Each row of a before or after table is a point. One or more steps were done to the points. Then noise was added and the rows were shuffled. The steps act on columns, c1 being the first. Name the steps. A step turns or swaps two columns, mirrors them in a line or flattens them onto one, adds a multiple of one to another, or multiplies or shifts one. Angles are multiples of 10 degrees, from the lower column toward the higher: turns from -170 to 170, lines from 10 to 170 but not 90. Use the fewest steps. Two steps may share a column if one is a turn and the other turns, adds or multiplies; they go together, in the order done. Otherwise the lowest column goes first.
(in the rows, 128 means zero)

Before, 10 rows:
[[142 105]
 [124  98]
 [146 135]
 [ 93 105]
 [ 88 107]
 [ 92 122]
 [173 116]
 [ 78 113]
 [ 67 143]
 [145 122]]
After (10 x 2):
[[122 110]
 [113 119]
 [133 170]
 [148 176]
 [ 89 101]
 [178 164]
 [138 173]
 [107 150]
 [145 159]
 [101 132]]
Steps: turn c1 and c2 by -130 degrees

Before:
[[100 106 111 129]
 [149  82 142 124]
 [ 79 103 134 145]
 [121 109 176 131]
 [152 143 135  62]
 [128  90 144 102]
 [141 176 139 136]
 [135 134 136  79]]
After (8 x 4):
[[105 156 135  63]
 [163 149 145 103]
 [164 187 142 125]
 [158  98 111 128]
 [148 127 176 132]
 [121 135 136  79]
 [169  68 133 145]
 [ 78 120 137 135]]
Steps: turn c1 and c2 by 110 degrees; multiply c2 by 1.6

Before, 14 rows:
[[137  93 144  84 132 164 107 150  84]
 [122 154 164 136 105 195 103 114 131]
 [153 154 108  92 124 203 158 115  94]
 [141  61 176 131 121 171 146 119 149]
 [146 105 105 130 151 137 164 128 103]
 [139 145 133 159 176 143 164 111  89]
 [120 130 149 131 185 153 154 151 132]
 [175 180 179 170 133 154 143  97 136]
 [171 141 113 158 132 150 141  97 135]
 [147 101 127 116 125 125 140 117  96]
 [155 102 120 112 177 138 143 110 108]
 [ 79 178 149 103 119 149 158  85 108]
 [132 135 155  91 103 122 124 129 106]
 [162 106 165 126 161 118 129  76  67]]
After, 14 rows:
[[137 121 155 161 103 122 125 129 101]
 [129 158 126 161 125 125 140 128 127]
 [131 149 107 151 151 136 164 120 139]
 [147 167 165 187 161 118 130 168 147]
 [137 158 121 153 176 137 143 136 119]
 [213  90 179 106 134 156 144 174 164]
 [140 110 164 123 105 195 102 150 134]
 [180 126 113 110 131 151 141 162 155]
 [149 116 131 154 176 143 164 149 170]
 [171 108 110 172 122 203 157 148 106]
 [113 154 144 184 134 164 107  95 102]
 [ 95 193 176 107 121 169 146 113 124]
 [122 118 150 125 185 153 155 106 129]
 [115  96 148 156 119 149 159 185 112]]
Steps: add 0.7 times c2 to c1; turn c2 and c8 by 160 degrees; turn c4 and c9 by 110 degrees

Before:
[[125  53 129 124 108 126 145 102  73 118 114  92]
 [131 111 158 137  91 134 113 142  87 121 149 104]
 [ 52 135 144 137 153 111 152 167 137 153 146 163]
 [104 144 138 132 127 113 124 114 104 147 101 119]
 [153 110 161 136 162 128 125 172 127 119  99 104]
 [150 136 115 150 145 102 180  56 118  80 166 129]
 [ 73 154 157 191 157 106 151  80 139 113 134 128]
 [148 120 168 124 153 137 152 125 128 147 119  91]
 [ 82 122 116 123 168 139 137 121 114 133 158  96]
 [118 132 175 103 131 118 102  86  71 127 137 134]
 [141  99 144 168  92 150 124 110  56 123 135 150]]
After (11 x 12):
[[130 113 155 138  92 104 112 142  87 121 129 104]
 [105 147 138 134 126  63 125 114 111 146 130 119]
 [120 134 174 103 130  42 103  87  79 127 127 135]
 [139  97 142 169  93 119 124 110  52 123 130 151]
 [147 120 166 127 155 154 152 126 126 146 128  92]
 [124  53 128 124 107  67 146 101  76 117 130  93]
 [ 83 123 116 125 167 146 137 123 110 132 127  96]
 [153 109 160 133 161 127 126 174 128 118 127 105]
 [ 54 134 143 137 152  89 154 166 143 153 127 164]
 [ 73 153 156 191 158  76 153  80 148 112 128 129]
 [150 137 115 152 144  41 179  56 127  83 128 129]]
Steps: turn c6 and c9 by -20 degrees; multiply c6 by 3; multiply c11 by 0

Before (14 x 18):
[[ 93 175  85 142 157 117 165 126 150 121 150 118 151 119  89 108  95 141]
 [ 84 124 106 106 111 141  62 110  90 108 125 134  77 116 133 147 142 123]
 [123 130 113 145 103 130 127 116  86 139 158 158  97 109  79 136 129 125]
 [114 104 132 155 110 140 110 134  83 101 125 128 100 114 171 173 181  99]
 [104  91 114 156 112 160  88 135 101 137 116 142  92  90 132 172 131 158]
 [128 142  79 126 151 116 166 136 156 132 132 153 105 144 135  81  98 129]
 [ 88  74 158 149 166 121 121 143 113  96  95  82  56 121 128  98 151  98]
 [138 143  97 132 189 133 138 153 106 128 158 100 113 149 134  94  83 126]
 [129 155 127 131 133  89 125 135 157 148 162 130 135 116 119 106  77 124]
 [121 164  92 130 117 144 125 114 127 194 131 128 145 121  99 113 131 126]
 [ 84  98 142 119 133 130 136 192  76  93 100  98  78  98 157  96 135 107]
 [100 173 143 170 196 117 146 203 150 115  97 126  78 139  96  89  87  79]
 [120 124 111  98 133 160 114 124 130 141 142 141  96  76  93 172 137 107]
 [168 198  95 140 133 157 145 140 174 127 161 126 151 127  83  63 105 156]]
After:
[[111 174  86 112 157  54 115 154 151  93 147 141 151 120  90 135 166 141]
 [112 130 128 132 101 106 138 127  86 128 157 162  98 110  79 112 135 124]
 [ 91 123 112 126 111 108 123 157  90 195 123 144  77 116 134 128  96 122]
 [133 155 128  94 134  88 144 129 157 129 160 132 135 115 120 144 168 124]
 [155 143  86 101 188  87 127 132 109 117 159 119 113 150 132 152 174 127]
 [112 161  99 137 116  90 194 125 127 119 132 147 148 122  99 139 136 125]
 [135 140  98 117 148  44 126 132 158  89 133 175 105 145 138 167 169 129]
 [156 195  96 133 135 108 124  99 173 110 163 145 150 126  84 171 185 155]
 [179 174 141 121 197 141 114 189 149 114  96 117  75 139  95 130 197  78]
 [126 104 129 171 112 147 104 144  83 151 125 128  99 114 171  75  93  99]
 [120  73 130 167 168 168  96 169 114 139  96  72  58 121 128 138 145  98]
 [120 124 119 109 129 135 144 133 130 140 141 147  97  77  95 113  78 107]
 [163  98 127 141 132 150  92 200  72 125 101  96  77  98 158 160 136 106]
 [122  91 122 128 112 139 144 152 100 164 116 147  92  89 133  78 120 156]]
Steps: turn c1 and c8 by -60 degrees; add 1.5 times c3 to c6; turn c3 and c12 by -30 degrees; turn c4 and c16 by -140 degrees; turn c4 and c17 by -120 degrees; turn c7 and c10 by -100 degrees

Before, 11 rows:
[[114 149 145 151 131 141 130  96 116  68 109 142 125  90 153 161 125 140
  129 110 106  96 125 159  67 116 119  75 139 131  76 144]
 [112 118 109 125 137 103  95 101 146 102 156  64 135 134  92 170 121 170
  129 118 150 153 101 133 169 162 162 132  98 134 159 156]
 [ 93 169 121 107 149 139 117 163  90 121 164 171  94 131  97 120 187 114
   73 122 192 170 133 127 115 125 146 168 120  94 118 125]
 [ 99 160 112 151 161 141 115 153 117 124 154 139 112  82  85 120 187 128
  118  95 166 164 154 180 128 138 126 181 151 124  89 133]
 [163 121 115 101 159  79 135 115 122 119 154  80 131 135  99 159  99 159
  147 108 110 115 140 135 163 150 131 120  95 151 147 147]
 [104 147  80 150 158 171 117 155  94 108 191 155  98 149  93 127 180 125
   90 101 151 170 140 149  74 158 121 187 184  84 119 115]
 [130 106 116 124 124 120 103 121 132 121 125  52 150 144 105 135  83 154
  139 141 108 137 126 123 186 123 126 154  95 135 133 152]
 [143 100 148 106 150 103 132  93 149 131 148  94 151 138  98 126  91 171
  138 125 145 179  92 156 150 125 125 126  85 145 133 148]
 [126 117 178 136 124 156 124 104 125  75  98 118  96  98 176 149 114 165
  179  83 160  91 167 141  71 120 101  67 162 154  73 165]
 [132 125 154 131  96 148 123 152 143  87 142 145 123 106 151 172 117 169
  150  96 119 101 135 141  68 153 127  79 135 116  34 173]
 [ 79 161  81 108 169 158  87 150 138 125 201 165 121 153 110 104 188  99
  100 120 171 129 133 164 100 163 128 168 122  80 117 118]]
After:
[[111 119 108 124 137 103  95 100 147 102 155  63 135 134  90 171 120 127
  144 118 149 154 102 133 168 162 162 132  98 101 148 127]
 [ 94 169 120 106 149 139 119 163  90 121 164 171  93 132  97 119 187 127
  101 121 191 170 133 127 115 124 146 167 121 148  96  78]
 [114 149 145 150 129 141 131  96 115  69 109 142 126  91 152 162 127 128
  101 110 106  97 125 160  66 117 119  76 138 112  98 128]
 [130 106 116 123 125 119 104 121 133 122 125  51 150 142 105 137  83 127
  134 141 109 138 127 122 187 122 126 155  95 101 136 129]
 [163 121 116 102 159  80 134 114 122 121 154  80 130 136  99 158 100 128
  145 107 109 116 139 134 162 150 132 120  96  97 149 157]
 [103 146  80 150 159 171 117 155  93 110 190 155  98 150  94 127 179 128
  108 101 151 171 140 148  73 157 123 187 183 163 104  67]
 [132 126 154 131  96 149 122 152 143  88 142 146 123 105 150 172 114 127
   90  96 118 102 135 142  67 152 126  78 134  93  83  93]
 [ 78 163  81 109 170 158  87 149 137 125 201 165 121 154 110 105 188 127
  112 120 170 130 134 165 100 164 128 168 121 162 108  59]
 [ 98 159 112 152 160 141 115 153 118 123 154 140 111  82  83 119 186 128
  105  94 166 164 155 180 127 138 126 181 151 125 100 120]
 [143 100 148 104 150 102 132  93 149 132 149  93 151 139  98 126  91 129
  134 125 144 179  94 158 150 125 126 126  87 100 136 147]
 [127 119 177 136 124 156 125 103 126  75  98 119  96  98 176 148 112 129
  122  84 160  92 167 140  71 120 101  67 163  80 118 154]]
Steps: multiply c18 by 0; flatten c19 and c31 onto the line at 50 degrees; multiply c30 by 1.6; turn c30 and c32 by 110 degrees
